Each row of a before or after table is a point. One or more steps were done to the points. Then noise was added and the rows were shuffled. The steps act on columns, c1 being the first. Name the steps. A step turns or swaps two columns, mirrors them in a line or flattens them onto one, adds a multiple of one to another, or multiplies or shifts one. Angles are multiples of 10 degrees, from the lower column toward the higher: turns from -170 to 170, lines from 10 to 170 but not 90. Use the fewest steps. Two steps may share a column if one is a turn and the other turns, adds or multiplies; they go together, in the order done. Otherwise the lowest column goes first.

Before (9 x 3):
|  71 | -51 |  30 |
|  15 |  26 | -31 |
|  15 |  26 | -20 |
|   8 |  23 |   8 |
|  10 | -69 | -15 |
| -25 | -43 |  -9 |
|  12 |  43 |  35 |
|  50 | -26 |  -7 |
|  70 | -74 |  77 |
After, 9 rows:
| 107 | -23 |  -2 |
|  39 | -35 |  -6 |
|  67 | -75 | -19 |
|  76 |  45 |  32 |
|  75 |  27 | -15 |
| 128 | -74 |  78 |
|  75 |  23 | -33 |
|  70 |  23 |   6 |
| 129 | -52 |  29 |
Steps: shift c1 by 60

Before (8 x 8):
|  43 |  82 |  -5 |  11 | -64 |  57 |  -1 | -73 |
|  -5 |   9 |  26 |  50 |  40 |  70 | -26 | -24 |
| -29 | -17 | -64 |  53 | -12 | -11 | -21 | -24 |
|  17 | -47 |   2 |   5 | -40 | -20 | -14 | -41 |
|  53 |  10 | -57 |  -9 |  -7 |  -1 |  47 |  48 |
| -15 | -48 | -19 |  63 |  -1 | -10 |  39 |  84 |
| -26 |  28 | -19 |  32 |  13 | -33 |  17 |  36 |
|  88 |  19 |  33 |  65 | -21 | -45 |  -8 | -58 |
After (8 x 8):
|   42 |  -45 |   47 |  -44 |   -3 |  -11 |   51 |  -73 |
|  -31 |    8 |   44 |   36 |   -5 |    1 |   60 |  -62 |
|   -6 |   11 |    4 |  -56 |   40 |   67 |  -34 |   25 |
|   38 |   26 |   32 |  -16 |   16 |  -33 |   25 |  -27 |
|   19 |  -17 |   84 |  -13 |  -12 |   -9 |  -29 |   34 |
| -102 |   19 |    3 |  -73 |  -21 |  -45 |  -11 |   27 |
|  -67 |   79 |   11 |   -7 |  -66 |   55 |   -2 |   58 |
|  -30 |  -45 |    2 |   -7 |  -39 |  -22 |  -20 |   32 |
Steps: turn c1 and c8 by -160 degrees; turn c3 and c4 by -150 degrees; multiply c7 by 1.3

Before:
| -46 |   9 |  14 | -11 |  57 | -25 | -50 |  47 |  10 | -14 |  13 |  -6 |
|   5 | -26 |  -9 |  -8 | -98 |  19 |  71 | -52 |  59 |  49 |  44 |  19 |
| -35 |  31 |  13 | -44 | -17 | -57 | -70 |  64 | -43 |  11 |  25 |   6 |
|   0 |  29 |  32 | -40 |  24 | -57 | -55 |   0 |  -3 |  39 | -35 | -13 |
|  57 | -50 | -54 |  43 | -66 |  38 |  69 |  11 |  22 |  85 |  29 | -31 |
|  18 |  38 | -45 |  27 | -52 | -72 | -39 | -44 |  52 | -19 | -12 | -34 |
|   6 |  48 |  45 | -35 | -16 | -16 | -64 |  52 |  25 | -21 | -16 | -36 |
|   0 | -14 |  39 | -24 |   2 | -42 |   3 |  82 | -20 |  -7 | -21 |  53 |
|  42 |  31 | -33 | -40 | -30 |  14 |  65 | -10 |   2 |  14 |  38 |  27 |
|  86 | -47 |   0 | -40 | -68 |  -6 |  37 | -71 |  21 |  -8 |  86 |  23 |
| -22 |   8 |  -7 | -26 | -27 | -61 |  -3 |  -8 |   4 | -20 | -21 | -85 |
After (11 x 12):
| -34 |  31 |  13 | -50 | -42 | -38 | -71 |  65 | -44 |  10 |  25 |  -6 |
|   2 | -14 |  41 | -39 | -14 | -26 |   3 |  82 | -20 |  -8 | -20 | -54 |
|   0 |  29 |  32 | -69 |  -8 | -27 | -55 |  -2 |  -2 |  38 | -35 |  13 |
|  18 |  38 | -45 |  11 | -21 | -91 | -38 | -45 |  51 | -20 | -12 |  34 |
|  56 | -49 | -54 |  83 | -23 |  -4 |  68 |  10 |  23 |  86 |  27 |  30 |
| -21 |   9 |  -6 | -34 | -37 | -49 |  -3 |  -8 |   5 | -19 | -20 |  84 |
|  86 | -45 |   1 |   8 | -78 | -13 |  37 | -70 |  21 |  -9 |  87 | -22 |
|   5 | -27 |  -7 |  59 | -80 | -13 |  71 | -52 |  60 |  50 |  45 | -19 |
|   5 |  48 |  46 | -21 | -36 |  -5 | -63 |  52 |  23 | -21 | -15 |  36 |
|  43 |  31 | -33 |  -3 | -49 |  17 |  64 | -11 |   1 |  16 |  38 | -26 |
| -46 |   9 |  13 | -51 |  36 |   2 | -51 |  50 |  11 | -14 |  15 |   5 |
Steps: turn c4 and c5 by 40 degrees; turn c4 and c6 by -30 degrees; multiply c12 by -1

Before (14 x 20):
|   -5 |  -81 |    8 |    8 |  -26 |   10 |   -4 |  -27 |   -6 |    0 |   -6 |   31 |    1 |   80 |  -46 |    3 |  -28 | -201 |  -68 |   30 |
|   60 |  -27 |   26 |   -7 |   43 |   13 |  -49 |  -47 |   -6 |  -26 |   27 |   26 |  -64 |   -7 |  114 |  -13 |    1 |   62 |  -40 |   10 |
|   84 |    0 |   28 |  -36 |  -51 |  -37 |  -60 |  -32 |  -22 |   -1 |   39 |   31 |   38 |  -71 |   -9 |    2 |   -6 |   21 |  -27 |   32 |
|  -17 |  -21 |   32 |   -8 | -107 |   30 |  -12 |  -41 |  -33 |   31 |   22 |   18 |   30 |  -27 |  -17 |  -42 |  -29 |   56 |    4 |   45 |
|   12 |  -21 |   -1 |   42 |  -14 |  -39 |  -53 |  -64 |   -3 |   59 |   32 |   28 |    9 |  -57 |  -52 |  -24 |    7 |   53 |  -67 |   34 |
|   11 |  -30 |  -12 |   -8 |   29 |  -11 |  -45 |  -54 |   48 |  -42 |   33 |  -37 |   46 |  -64 |  -41 |  -17 |    5 |   -9 |   -4 |   30 |
|  -12 |  -35 |   30 |  -36 |   20 |   12 |  -51 |  -37 |   53 |   75 |   24 |  -53 |   18 |  -50 |   44 |  -19 |  -16 |   18 |  -24 |   19 |
|  -10 |    5 |  -10 |  -14 |   16 |  -30 |  -50 |  -71 |  -34 |  -28 |  -22 |  -43 |   47 |  -21 |   89 |   56 |   -3 |   35 |  -46 |  -11 |
|   -7 |   15 |   12 |  -33 |   -9 |  -49 |   19 |   -2 |   -6 |  -12 |   27 |   27 |    6 |   -1 |  -41 |   12 |   -5 |   46 |  -39 |   42 |
|  -15 |   -7 |   -3 |  -14 |   32 |   56 |  -26 |  -36 |  -26 |   22 |   11 |  -11 |  -53 |  -48 |  -25 |   35 |  -21 |   61 |  -54 |  -36 |
|    9 |   18 |    0 |   92 |   26 |   73 |  -18 |   36 |  -23 |  -18 |  -27 |   13 |   43 |   31 |   46 |  108 |  -25 |   14 |  -51 |   36 |
|   -1 |   17 |  -13 |   -7 |  -95 |   36 |  -58 |    4 |  -23 |   16 |   27 |   -4 |   39 |  -32 |  102 |  -15 |   -5 |   54 |  -41 | -134 |
|    2 |  -27 |   -1 |   14 |   46 |    0 |  -38 |  -44 |  -22 |   -3 |   23 |   20 |   45 |    8 |  -38 |  -17 | -107 |  -44 |   59 |   35 |
|   -9 |   16 |   76 |   -9 |   -8 |  -11 |   84 |  -24 |   -8 |   -1 |   37 |  -53 |   43 |  -57 |   10 |  -14 |   -1 |   -5 |  -39 |   25 |
After:
|   14 |  -18 |   -2 |   40 |  -14 |  -42 |  -52 |  -66 |    2 |   61 |    3 |   23 |   11 |  -59 |    5 |  -20 |  -53 |   52 | -119 |   33 |
|   60 |  -27 |   27 |  -10 |   41 |    6 |  -48 |  -48 |   -8 |  -29 |   -5 |   26 |  -68 |   -4 |   -1 |  -10 |  113 |   62 |  -89 |    9 |
|   -2 |   18 |  -13 |  -10 |  -91 |   29 |  -57 |    4 |  -20 |   17 |   -5 |   -3 |   39 |  -33 |   -3 |  -10 |  103 |   60 |  -98 | -130 |
|  -13 |    6 |  -12 |  -16 |   12 |  -25 |  -49 |  -72 |  -32 |  -32 |   -1 |  -44 |   49 |  -21 |   -5 |   38 |   88 |   37 |  -96 |   -7 |
|   75 |    1 |   27 |  -34 |  -46 |  -45 |  -61 |  -34 |  -23 |   -1 |    7 |   30 |   38 |  -73 |   -6 |    3 |  -13 |   21 |  -78 |   38 |
|   -9 |   16 |   14 |  -27 |   -8 |  -51 |   18 |    0 |  -13 |  -17 |    7 |   26 |    6 |   -2 |   -3 |    4 |  -44 |   46 |  -90 |   43 |
|  -13 |  -33 |   28 |  -34 |   19 |    8 |  -57 |  -36 |   52 |   79 |    1 |  -54 |   18 |  -48 |  -17 |  -17 |   46 |   17 |  -72 |   20 |
|  -15 |  -21 |   32 |  -11 | -105 |   27 |  -12 |  -40 |  -36 |   31 |   -3 |   15 |   33 |  -24 |  -25 |  -28 |  -19 |   53 |  -48 |   45 |
|   10 |  -28 |  -15 |   -4 |   32 |  -14 |  -43 |  -52 |   50 |  -44 |    6 |  -34 |   43 |  -60 |    6 |  -12 |  -45 |   -9 |  -54 |   33 |
|   -2 |  -77 |    7 |   10 |  -23 |   12 |   -7 |  -22 |   -5 |   -4 |   -1 |   29 |    5 |   81 |  -22 |    3 |  -46 | -202 | -120 |   30 |
|    7 |   16 |   -3 |   93 |   27 |   75 |  -17 |   36 |  -20 |  -21 |  -14 |   13 |   39 |   30 |  -25 |   77 |   46 |   14 | -100 |   38 |
|  -14 |   -8 |   -1 |  -17 |   34 |   53 |  -26 |  -38 |  -28 |   19 |  -11 |   -9 |  -54 |  -46 |  -19 |   22 |  -21 |   57 | -108 |  -34 |
|  -11 |   17 |   75 |   -6 |  -10 |  -13 |   82 |  -28 |   -9 |    1 |    1 |  -53 |   45 |  -53 |    2 |   -9 |   14 |   -4 |  -91 |   29 |
|    2 |  -27 |   -2 |   15 |   42 |   -3 |  -42 |  -43 |  -17 |   -8 |   -2 |   17 |   45 |    5 | -108 |   -6 |  -43 |  -47 |   12 |   35 |
Steps: flatten c6 and c11 onto the line at 170 degrees; swap c15 and c17; multiply c16 by 0.7; shift c19 by -50

Before:
|   42 |    7 |   24 |  -19 |  -19 |   15 |    7 |   58 |  -40 |   -9 |   50 |    8 |   -9 |  -24 |  -20 |  -19 |  -49 |  -21 |   29 |   -8 |  -87 |  -54 |    4 |  -61 |  -74 |   69 |   28 |  -42 |  -94 |  101 |   64 |   32 |  -11 |  -44 |   30 |   64 |   31 |  -73 |   -2 |   59 |   42 |   80 |  -25 |   84 |   68 |    9 |    0 |   69 |   96 |   -4 |  -25 |   13 |  -35 |  -32 |  -45 |  -44 |   84 |  -64 |  -27 |   22 |  -27 |   11 |  -19 |   20 |
|   36 |   50 |  -18 |  -32 |   14 |    5 |   29 |  -14 | -102 |   -3 |    6 |    5 |   21 |  -11 |   64 |  -61 |  -20 |   88 |   46 |   42 |   33 |   39 |    2 |   56 |   -3 |   -2 |   11 |   -3 |   86 |   32 |   75 |  -22 |  -45 |  -50 |   63 |   22 |  -41 |   57 |   -9 |   29 |   -9 |   49 |  -24 |  -19 |   52 |   37 |   24 |    1 |   48 |   16 |  -18 |   17 |  -15 |  -30 |   27 |  -38 |   51 |   15 |   -1 |  -45 |  -58 |  -32 |  -31 |  -55 |
|   65 |   12 |   -9 |   18 |   12 |  -16 |   49 |   11 |  -55 |   -1 |  -35 |  -32 |  -16 |  -22 |   25 |  -44 |   15 |   10 |   39 |  -11 |   21 |   29 |   15 |   60 |  -12 |   19 |  -11 |    4 |   28 |   27 |   26 |  -83 |   42 |  -17 |   52 |   31 |  -50 |   38 |   16 |   11 |  -12 |   83 |  -58 |   -7 |    9 |  -48 |   29 |  -27 |   86 |    9 |    4 |   -8 |  -30 |  -23 |   26 |  -27 |   12 |    8 |  -99 |  -69 |  -40 |  -15 |  -34 | -121 |
|   27 |  -12 |    4 |  -21 |   19 |    4 |   -3 |  -16 |  -63 |   18 |  -28 |   -4 |   25 |    9 |   99 |  -62 |   -3 |   26 |   44 |   23 |   20 |    7 |  -33 |   59 |   -7 |   22 |    0 |  -12 |   63 |   31 |    4 |  -46 |  -15 |  -21 |   31 |   21 |   15 |   19 |   68 |   25 |  -10 |   78 |  -40 |    3 |   27 |  -32 |   40 |  -54 |   52 |  -29 |   28 |   10 |  -22 |  -85 |   20 |  -39 |   60 |  -11 |  -62 |  -89 |  -25 |   11 |  -43 |  -65 |
|    2 |  -15 |   26 |   38 |   -3 |   12 |   -2 |   -9 |   93 |   47 |   85 |   16 |   47 |   13 |    4 |    7 |  -19 |  -39 |  -45 |    3 |   12 |   65 |  -55 |   18 |   88 |   59 |  -18 |   33 |  -80 |  -24 |   47 |   34 |  -37 |   55 |   -7 |  -46 |  -13 |  -52 |  -42 |  -30 |  -25 |   37 |  -27 |   -7 |   24 |  -18 |    0 |  -39 |  -87 |  -30 |   -7 |   12 |   -7 |   39 |   38 |   -5 |  -67 |  -20 |  -53 |  -31 |   32 |   23 |  -13 |    8 |
|   -8 |   42 |   13 |   21 |   91 |   -4 |  -11 |   72 |   42 |   45 |   71 |   54 |   -8 |   -6 |   26 |    4 |   21 |   -4 |    7 |  -11 |   48 |  104 |  -59 |   40 |   37 |   41 |   33 |  -25 |  -72 |    2 |   -3 |   11 |  -16 |   35 |  -21 |  -33 |   -4 |  -72 |  -62 |  -16 |  -51 |   18 |  -24 |  -22 |   13 |   41 |  -78 |   12 |  -31 |  -21 |   13 |   46 |   -6 |   18 |   14 |   33 |  -36 |  -27 |    5 |    9 |   40 |  -19 |  -36 |   72 |
|   11 |   20 |   53 |   34 |    8 |   47 |   29 |   17 |   51 |   55 |   32 |   -7 |   19 |   19 |   32 |  -15 |  -50 |  -23 |   14 |   16 |   -8 |    3 |  -50 |   42 |   39 |   26 |  -20 |  -14 | -116 |  -10 |   -8 |   40 |  -32 |   29 |  -14 |  -15 |  -22 |   -5 |  -32 |   -5 |  -36 |    0 |   35 |    7 |  -47 |   12 |   17 |  -11 |  -54 |   15 |  -17 |  -24 |  -23 |    8 |   -6 |    1 |  -45 |  -18 |  -33 |   -3 |    4 |   33 |   17 |   64 |
|   13 |   45 |   25 |  -13 |   35 |   56 |  -22 |   15 |   45 |   39 |   99 |   12 |   19 |  -13 |   11 |    9 |  -49 |  -48 |   -1 |  -33 |   13 |   37 |  -12 |   16 |   57 |   56 |    9 |   20 |  -32 |    1 |  -46 |   44 |  -69 |   69 |  -38 |  -36 |    2 |  -23 |  -21 |  -25 |  -53 |   49 |   29 |   18 |   10 |   29 |  -31 |   -2 |  -60 |   33 |  -12 |   42 |  -18 |   33 |    4 |    2 |  -29 |  -10 |  -53 |   33 |   49 |  -27 |   -6 |   43 |
|    4 |   -8 |   58 |   -9 |  -21 |  -24 |  -23 |   46 |  -33 |   -4 |   47 |   -7 |  -41 |   -1 |  -16 |  -12 |  -58 |    3 |   50 |  -20 |  -29 |  -82 |   49 |  -47 |  -85 |   52 |  -12 |  -23 | -136 |   59 |   58 |   53 |  -23 |   10 |   73 |   46 |    9 |  -74 |   21 |   32 |   20 |   35 |   -8 |  -17 |   12 |  -14 |   -1 |   29 |   83 |    4 |   45 |   31 |    0 |   20 |   -3 |  -51 |  114 |   73 |  -17 |   14 |   12 |   44 |  -20 |  -44 |
|  -15 |   17 |   62 |  -23 |   -6 |   18 |   78 |   32 |  -94 |    2 |  -36 |   -8 |   -8 |  -67 |   68 |  -61 |   31 |   32 |   28 |   23 |  -13 |    9 |   13 |   49 |  -18 |    4 |  -30 |   13 |   79 |    1 |   58 |   11 |  -42 |  -65 |    1 |   33 |  -10 |   31 |   75 |    6 |   -4 |   19 |  -33 |   14 |   16 |  -24 |   50 |  -13 |   61 |   25 |  -27 |   39 |   -2 |  -29 |   21 |  -23 |   26 |  -24 |  -21 |  -53 |  -48 |   -8 |  -30 |  -67 |
|  -12 |  -20 |    9 |   19 |   30 |    6 |  -28 |   65 |   14 |   27 |   59 |    4 |   -3 |   35 |   -3 |    8 |  -41 |  -61 |    0 |  -47 |    9 |   41 |  -21 |   16 |   74 |   14 |  -41 |   -8 |  -64 |    5 |  -12 |   92 |   19 |   28 |  -10 |  -34 |  -28 |  -32 |  -58 |  -21 |  -65 |    2 |   -8 |  -19 |    7 |  -17 |   10 |  -55 |  -28 |  -51 |    8 |  -20 |  -27 |   65 |   10 |   32 |  -26 |  -42 |   34 |   26 |   40 |  -19 |   -7 |   39 |
After:
|   41 |   49 |  -20 |  -36 |   14 |    5 |   -7 |   30 | -103 |   -8 |    8 |    2 |   22 |  -11 |   65 |  -57 |  -25 |   87 |   40 |   58 |   33 |   35 |   -2 |   56 |   -5 |    0 |   16 |   -3 |   12 |   28 |   82 |  -23 |  -44 |  -48 |   66 |   22 |  -33 |   61 |  -12 |   24 |   -5 |   40 |  -27 |  -14 |   48 |   34 |  -20 |    0 |   47 |   19 |  -18 |   19 |  -19 |  -23 |   31 |  -43 |   58 |    9 |    1 |  -51 |  -61 | -147 |  -32 |  -53 |
|   17 |   15 |   51 |   37 |    8 |   42 |    0 |   47 |   49 |   56 |   40 |   -8 |   11 |   20 |   34 |  -16 |  -48 |  -26 |   19 |   -7 |   -6 |    5 |  -58 |   43 |   40 |   25 |  -18 |  -14 |   -2 |   -8 |   -8 |   39 |  -39 |   13 |  -13 |  -14 |  -25 |   -5 |  -36 |   -7 |  -34 |   -5 |   33 |   10 |  -47 |   15 |    5 |  -16 |  -59 |   19 |  -17 |  -31 |  -19 |   13 |   -4 |    1 |  -41 |  -15 |  -33 |   -2 |    4 |   90 |    7 |   64 |
|  -14 |  -21 |   11 |   26 |   25 |    6 |   50 |    6 |   12 |   25 |   67 |    2 |   -4 |   35 |    3 |   16 |  -44 |  -68 |   -3 |  -54 |   10 |   42 |  -15 |   14 |   76 |   20 |  -46 |   -9 |   -6 |    4 |   -8 |   93 |   21 |   60 |  -14 |  -34 |  -23 |  -26 |  -59 |  -26 |  -66 |    3 |   -7 |  -18 |    4 |  -15 |   49 |  -59 |  -30 |  -53 |   11 |  -20 |  -29 |   61 |   10 |   35 |  -29 |  -49 |   35 |   24 |   44 |   61 |   -5 |   40 |
|   -7 |   48 |   11 |   21 |   83 |    0 |  -17 |  -23 |   41 |   47 |   67 |   55 |   -8 |   -6 |   23 |    9 |   28 |   -3 |   10 |  -25 |   48 |  103 |  -59 |   46 |   33 |   35 |   31 |  -28 |   -6 |   -1 |    2 |   14 |  -19 |   65 |  -22 |  -37 |    0 |  -73 |  -60 |  -14 |  -50 |   15 |  -23 |  -16 |   12 |   40 |  106 |   15 |  -28 |  -20 |   13 |   45 |  -11 |   22 |   15 |   36 |  -30 |  -28 |    0 |   10 |   37 |   78 |  -35 |   76 |
|  -15 |   19 |   67 |  -30 |  -11 |   14 |   -4 |   94 |  -92 |    3 |  -33 |   -2 |  -11 |  -70 |   74 |  -60 |   33 |   27 |   24 |   34 |  -16 |   11 |   14 |   50 |  -19 |    3 |  -32 |   10 |    6 |    4 |   62 |    7 |  -43 |  -96 |    5 |   36 |  -11 |   28 |   81 |   12 |   -2 |   22 |  -38 |   21 |    9 |  -28 |    0 |  -19 |   63 |   26 |  -28 |   44 |   -5 |  -37 |   20 |  -22 |   29 |  -27 |  -29 |  -57 |  -38 | -175 |  -32 |  -65 |
|   11 |   49 |   27 |  -11 |   37 |   57 |   -4 |  -33 |   44 |   32 |   98 |   18 |   20 |  -13 |   13 |    6 |  -53 |  -54 |   -9 |  -38 |   13 |   38 |  -13 |    9 |   55 |   59 |   13 |   16 |   -2 |    0 |  -42 |   48 |  -70 |  129 |  -34 |  -39 |    3 |  -27 |  -20 |  -26 |  -58 |   54 |   30 |   22 |    6 |   27 |   24 |    1 |  -58 |   36 |  -13 |   39 |  -15 |   32 |    3 |   -2 |  -28 |  -12 |  -57 |   35 |   48 |  170 |   -5 |   40 |
|   29 |  -17 |    1 |  -21 |   21 |    3 |   26 |   16 |  -64 |   16 |  -32 |   -6 |   20 |   10 |  100 |  -65 |    1 |   31 |   46 |   33 |   24 |    9 |  -34 |   62 |   -3 |   24 |    2 |  -11 |   -7 |   35 |    8 |  -46 |  -14 |  -41 |   30 |   16 |   17 |   14 |   67 |   25 |  -11 |   80 |  -40 |    2 |   25 |  -30 |  -33 |  -50 |   54 |  -31 |   32 |    8 |  -19 |  -84 |   23 |  -36 |   60 |  -10 |  -66 |  -85 |  -28 |  -52 |  -45 |  -62 |
|   43 |    8 |   25 |  -25 |  -18 |   20 |   17 |   21 |  -43 |   -8 |   59 |   11 |  -10 |  -24 |  -20 |  -21 |  -50 |  -19 |   26 |  -26 |  -89 |  -58 |    5 |  -58 |  -72 |   70 |   37 |  -44 |   -7 |  101 |   63 |   32 |   -7 |  -72 |   26 |   59 |   27 |  -81 |    0 |   55 |   42 |   81 |  -28 |   81 |   69 |   13 |   43 |   66 |   91 |   -2 |  -25 |   22 |  -32 |  -33 |  -45 |  -39 |   83 |  -67 |  -24 |   24 |  -28 | -106 |  -26 |   21 |
|   -2 |   -8 |   59 |   -5 |  -29 |  -27 |   40 |    2 |  -34 |   -4 |   50 |   -3 |  -42 |   -2 |  -15 |  -11 |  -61 |   -2 |   50 |  -44 |  -36 |  -82 |   49 |  -46 |  -80 |   49 |  -15 |  -26 |   -7 |   58 |   56 |   59 |  -26 |  -20 |   82 |   40 |    1 |  -72 |   16 |   39 |   18 |   38 |  -14 |  -21 |   15 |  -11 |   37 |   26 |   84 |    6 |   44 |   33 |    1 |   18 |    5 |  -51 |  112 |   74 |  -15 |   21 |   13 |   47 |  -24 |  -40 |
|   64 |   16 |  -11 |   19 |    9 |  -18 |  -11 |   65 |  -55 |   -3 |  -37 |  -30 |  -15 |  -29 |   17 |  -51 |   16 |   15 |   41 |  -11 |   24 |   27 |   11 |   60 |  -13 |   18 |   -9 |   -3 |   -2 |   25 |   33 |  -82 |   41 |  -13 |   51 |   26 |  -58 |   41 |   15 |   19 |   -9 |   81 |  -59 |   -5 |    6 |  -53 |    3 |  -26 |   86 |   17 |    4 |   -8 |  -29 |  -15 |   24 |  -25 |   16 |    6 |  -95 |  -66 |  -45 |  -46 |  -39 | -123 |
|    6 |  -20 |   30 |   42 |    2 |   18 |   -4 |   -5 |   96 |   44 |   86 |   12 |   49 |    8 |    8 |    7 |  -21 |  -37 |  -43 |  -15 |    7 |   66 |  -51 |   25 |   93 |   56 |  -17 |   36 |    0 |  -22 |   51 |   30 |  -35 |   70 |  -11 |  -43 |  -12 |  -50 |  -42 |  -29 |  -22 |   39 |  -25 |  -11 |   21 |  -20 |    1 |  -42 |  -89 |  -22 |    0 |   13 |   -8 |   37 |   37 |   -3 |  -67 |  -19 |  -46 |  -36 |   36 |  156 |   -9 |    7 |
Steps: turn c8 and c47 by 120 degrees; turn c7 and c8 by 130 degrees; flatten c20 and c29 onto the line at 10 degrees; multiply c34 by 3; turn c34 and c62 by 60 degrees
